Each row is a point. Each copy is the shape, with its points in the same order, stretched, turned, moved and blurred by noise. Is it also mirrored, or only turned?
In the rows, 128 means zero.

Shape (9 x 3):
[[151  70 135]
 [139 146 164]
 [129 160 102]
 [ 77 120 158]
 [164 103 118]
 [ 53  93 130]
 [ 89 124 115]
 [125 125 176]
 [153 158 156]]
Copy 1:
[[ 96 134  77]
 [157  95 104]
 [150 170 133]
 [107  89 154]
 [123 158  78]
 [ 69 122 181]
 [107 147 159]
 [138  77 108]
 [171 107  95]]
Copy 1 is: only turned
Copy 2:
[[190 105  68]
 [160 145 148]
 [106 137 112]
 [146  68 146]
 [176 135  77]
 [125  23 117]
 [118  79 122]
 [171 124 154]
 [153 161 150]]
Copy 2 is: only turned
Copy 3, 9 rows:
[[187 138  98]
 [107 127  92]
 [113 168 148]
 [ 96  56 132]
 [173 176 107]
 [112  42 167]
 [113 102 160]
 [111  98  88]
 [107 152  87]]
Copy 3 is: mirrored

Shape (10 x 6):
[[ 93 181 130 164 124 115]
 [116 208 136 171 124  83]
 [131 127  91 107 148 137]
 [119  51 162 109 169  93]
 [153 160  99 178 113  70]
 [122  98 118  98 107 134]
 [ 96  72 121 142 184  91]
 [142  95 122  92 174 128]
 [156 116 125 133 149 180]
 [137 194 120 137 111  67]]
Copy 1:
[[123 121  81 144 206 123]
 [129 120 105 115 226 138]
 [133 121  81 122 112 155]
 [ 88 207 159 164 111 118]
 [186 135  71  93 183 136]
 [121 136  84 125 101  99]
 [111 211 125 163 127 147]
 [100 149 138 141  92 156]
 [134  96 127 165  99 145]
 [138 121 101  84 206 131]]
Copy 1 is: mirrored
Copy 2, 10 rows:
[[109 124 175  87 169 165]
 [ 95 164 179 105 192 187]
 [100 118 113 124 113 132]
 [ 89  96 183 206  66 119]
 [142 169 145 136 128 192]
 [135 114 142 131 110  98]
 [ 78  91 176 162  55 156]
 [ 85 104 127 175 102 121]
 [142  71 105 148 143 137]
 [104 190 159 132 164 163]]
Copy 2 is: only turned

Shape, 12 rows:
[[131 112  88 115  99 110  96  90 136]
 [ 82  69 109  73 113 170 171 149  88]
 [111  87 123 105  91 108 129 172  90]
 [143  93 121 178  89 144 127 193 160]
 [150  97 162  88 134 153  93 111  97]
 [160 154  90 146 104 155 121 155  69]
 [156 143 126 159 141 119  84 120 151]
 [ 96 158 118 102 121 118 143  92 166]
 [156 112  81 116 141 146 162 157 168]
 [137 102 139 159 177 167 170 146  71]
 [107 140  83 107  95 129  73 188  63]
 [ 77  97 191 163 149 144  98 127 133]]
Copy 1:
[[112 146 102 134  83 136 137 129 154]
 [ 95 165 177 173 192  80 123 101 179]
 [ 92 114 157 158 106  90 144 103 134]
 [121  85 145 183 135 180 185 129 147]
 [132 140 119 148 134  97 123  80 115]
 [101  75 118 147 157 108 124 139 119]
 [152 114 100 125 113 166 159 132 123]
 [ 97 195 132 107 109 164 133 147 138]
 [115 116 169 172 166 187 115 103 174]
 [132 103 162 141 228 116 135  85 144]
 [130  86 145 145 120  55 133 166 110]
 [160 175 128 129 133 130 198 124 120]]
Copy 1 is: only turned
Copy 2, 12 rows:
[[122 170 163 160 100  63 136 142 122]
 [ 99  62 114  59 119  36  92  75 195]
 [ 80  68 150 154 134  83 104  86 177]
 [ 54  52 174 118 121 166 219 136 143]
 [126  84  86 181  70  60  95 122  99]
 [108 114  98 121 200 102 161 138 101]
 [126 139 142 172 107 157 162 181  83]
 [178 184 155 114  92 127 137 118 154]
 [ 96  84 157  63 124 152 157 112  89]
 [ 80  68  40  76 156 138 105 121 136]
 [116  88 179 163 174  65 105 153 141]
 [123  94 116 159  60 128 129 167 202]]
Copy 2 is: mirrored

Shape:
[[ 82 161 181 131 168 195 173 136  98  84  85 124]
 [145 112 155  86 170 205 101 121 157  99  76 137]
 [ 80 152  98  82 150 111 135  87  81 149 136 132]
 [101 110 120 102 191 151 156 151 154  97  70 158]
 [169 107 114 135 133 129 119 106 146 176 118  87]
 [ 99 131  95 110 156 119 152  69  77  96 146 157]
 [141 163 105  99 204 125 141 122  72 106 147 145]
 [161  84 125 129 123  66  74 116 151 169 133  87]
 [126 112 109 115 162 127 133 126 125 166 167 138]
 [153 126 167 116  85 140 148 141 104 137 144 142]
 [154  76 119 163  78 136  70 171 122 151 138  89]
 [179  91 132 171 124 105  86 121 168 146 130 121]
 [149 112 144 148  90 163 147 135  56 158  83 134]
 [114 167 163 124 151 155 123 144  89 123  91 178]
 [151 135  77 140 113 124  99 134 186 140 117 109]
 [156 131 151 114  80 116 152 153  54 126 117 114]]
Copy 1:
[[151 108  67 120  40 195 196  54 167  81  92  33]
 [102 151 148 142  70 145 191  86  97  27 161 118]
 [152  19  65 124 110 173 138 138 104 136 138 110]
 [ 93 144 140 111  86 178 173 139 117  37 115  70]
 [170 111 170  86 165 100 163 160 128 152 147 140]
 [135  40  75 108  94 170 110  88 116  97  97 114]
 [129  48  95 151 130 169  86  98 190  45 117  84]
 [152 137 209 106 182 118 108 188 108 185 151 217]
 [127  87 129  87 142 133 110 150 143 119 175 111]
 [ 89 122  94 114  93 104 163  87 156 132 120 139]
 [115 161 219  79  93  72 131 183 146 174 149 184]
 [142 186 204  97 156  78 100 158 127 155 157 179]
 [150 139  71  81  56  99 204 117 172 129  89 137]
 [128 140  47 169  53 129 153 100 156  85 133  94]
 [126 109 206 129 146  70 123 189 105 135 162 105]
 [105  94  99 111  87 131 171 108 182 133  63 146]]
Copy 1 is: only turned
Copy 2 (16 x 12):
[[ 50 108 143  89 156 122  99 151 116 182 159 184]
 [ 50 125 144 110 156 176 117  68 176 159  83 121]
 [128 181 136 128 147 135 155  99  71 143 175 139]
 [ 94 109 151 136 115 159 115  79 155 179 143  87]
 [140 144 128 151 120 185 144 105 151  95  73 115]
 [139 136 140  94 123 104 119  89  47 140 157 103]
 [154 170 141 113 107 136  69  77  93 161 148 113]
 [176 153  93 136 127 137 154  95 155  87  87  96]
 [144 176 152 116  93 144 137  94 118 124 117  94]
 [ 54 148 125 113 116 119 120 128 122  90 133 181]
 [118 152 134 161 135  95 133 158 154  87  79 108]
 [172 116 127 129 109 134 124  93 169  96  66  93]
 [ 61 141 128 174 123 110 113 135 113 119 105 211]
 [ 83 136 147 139 131 105 109  91 132 160 160 178]
 [163 124 174 149 120 176 127 101 185  84 102  74]
 [ 60 150  97 144 131 103 100 152  96 100 148 199]]
Copy 2 is: only turned
Copy 3:
[[ 86 165  87 111 144 107 142 218  73 147 183 128]
 [ 78 145  53 109 214  99 119 152  82 135 211 142]
 [152 105 152 107  97 104  75 178 150 159  97 140]
 [ 52 171  96 117 182 131  65 187 104 147 148 162]
 [120 124 163 109 152 120 121  86 156 123 177 121]
 [ 85 142 128 115  84  98  58 157 128 101  87 170]
 [ 84 152 114 149 125  99  93 163 139  94  70 119]
 [130  93 157 146 135 150 102  62 186 144 162 135]
 [124 153 119  95 137 145  69 140 165 141 109 143]
 [154 154 132 129 145 121 162 114 108 134 145 160]
 [116 130 122 114  94  97 149  64 202 179 173 160]
 [ 88 146 133 130 152 155 102  47 143 124 148 126]
 [152 187 133 126 120  60 159 113 119 142 189 155]
 [139 181  97 136 155 112 118 158  75 162 124 106]
 [ 84 110 181 104 141 133 110  69 154 164 108 109]
 [153 137 165 171 108  68 188 112 140 128 150 168]]
Copy 3 is: only turned

Shape:
[[105 118 141  77 157 104 119 108 157 113 177  83]
 [138  99 202 138 125 112 142 143  96 112 165  76]
 [143 117 120 161 145 132 172 164 102 132  83  91]
 [135 121  95  98 145 108  91 183 107  81  82 115]
 [138 112 180  85 123 201 112 100 133 171 138 110]
 [154  85 104 162 180 204  95 166 126 141 112 148]
 [129 134 101  67 205 142  95 127  98 111 139 152]
 [112 156 136  71 132 115 129 124 162 100  85 140]
 [182 141 182 162 198 105 149 121 160 161 168 130]
 [147 142 155  82 197 182 173  88 167 171 109 158]
 [174 158  98 120 110 118 179 142 169 182 126 125]
 [ 92 160 182 140 109 128 182 180 143 179 102  77]
 [111 148 121 117 105 129 110  89  67 100  73 170]
 [115  69 121 109 151 143 147 165 112 169  74 130]
 [163 163 117 133 123 175 135 113  95  89 115 106]
 [102 121 186  94 149 110  90 121 106 123 110  85]
 [175  98 116  78 193 105 119  91  99 177 113 143]
 [153 124 170  99 102 178 166 157 122 140 166  90]]
Copy 1:
[[ 97 116 122 149 132 163 133  86 148 156 108 127]
 [ 72 141 100 119 144  69 115 145  88 155  89 157]
 [131 147 168 131 139  99 104 182  99 100 141 167]
 [161  66 168 122 154 107 103 151 164 146 166 121]
 [ 69 150 106 137 153 116 166 109  48 131 185 113]
 [157 183 133 126 168 122 147 200 143  97 199  71]
 [144  96  95 150 150 205 110 161 166 157 186  98]
 [138 105 167 147 120 145 120 101 111 173 159 114]
 [141 189 115 121 124 159 161 183 123 162 103 170]
 [113 168 134 172 133 207 163 144  62 164 186 117]
 [127 133 184 117  73 143 170 153 110 104 149 163]
 [109 143 169 116 118 113 120 113  26  96 103 139]
 [151 123  74 157 115 111  79 134 115 135 202 131]
 [153 138 162 183 152 107 147 166  92  87 158  94]
 [ 83 125 115 100 128 108  93 159 115 150 197 173]
 [109 110 106 144 176 113 122  92  91 150 128 135]
 [148 117 110 193 147 177 163 166 144 135 170 152]
 [ 41 123 138 100 121  93 137 147  58 133 145 143]]
Copy 1 is: only turned
Copy 2 (18 x 12):
[[190 136 131 173 144 180 135 110 149 145 136  97]
 [131 170  99 153 191 155 133 123  24 185 127 163]
 [ 93 136 139 114 170  92 149 148  78 105  86 161]
 [107 143 128 162 129  41 143 115 198 133 102 122]
 [176 175  41 115 137 191 168 194 114 155 166 104]
 [128 129  81  52 193 104 135 184 151 145 131 142]
 [200 160 134 116 123 122 182 137 194 182 123  73]
 [156 168 151 173  75  92 104 157 189 111 124 106]
 [172 136 133  91 215 149  95 135  48 129 200 181]
 [205 164 134  98 127 158 134 226 132 136 151 108]
 [112  94 135 109 117 122 114 146 118  62 171 100]
 [ 96 132 130 170 115 149 119 176  64 112 106 208]
 [143 227 110  88  62 102 155 138 143 124  97  85]
 [ 72 177 139 114 151 139 162 195 149 149  96 129]
 [175 139  80 104 121  78 153 134  93 100 110 104]
 [157 199  93 169 145 149 167 124 131 159 130 158]
 [155 192 129  83 168 161 200 136 158 138 193  82]
 [141 124  83 155 137 146 141 186  59 167 133 111]]
Copy 2 is: mirrored
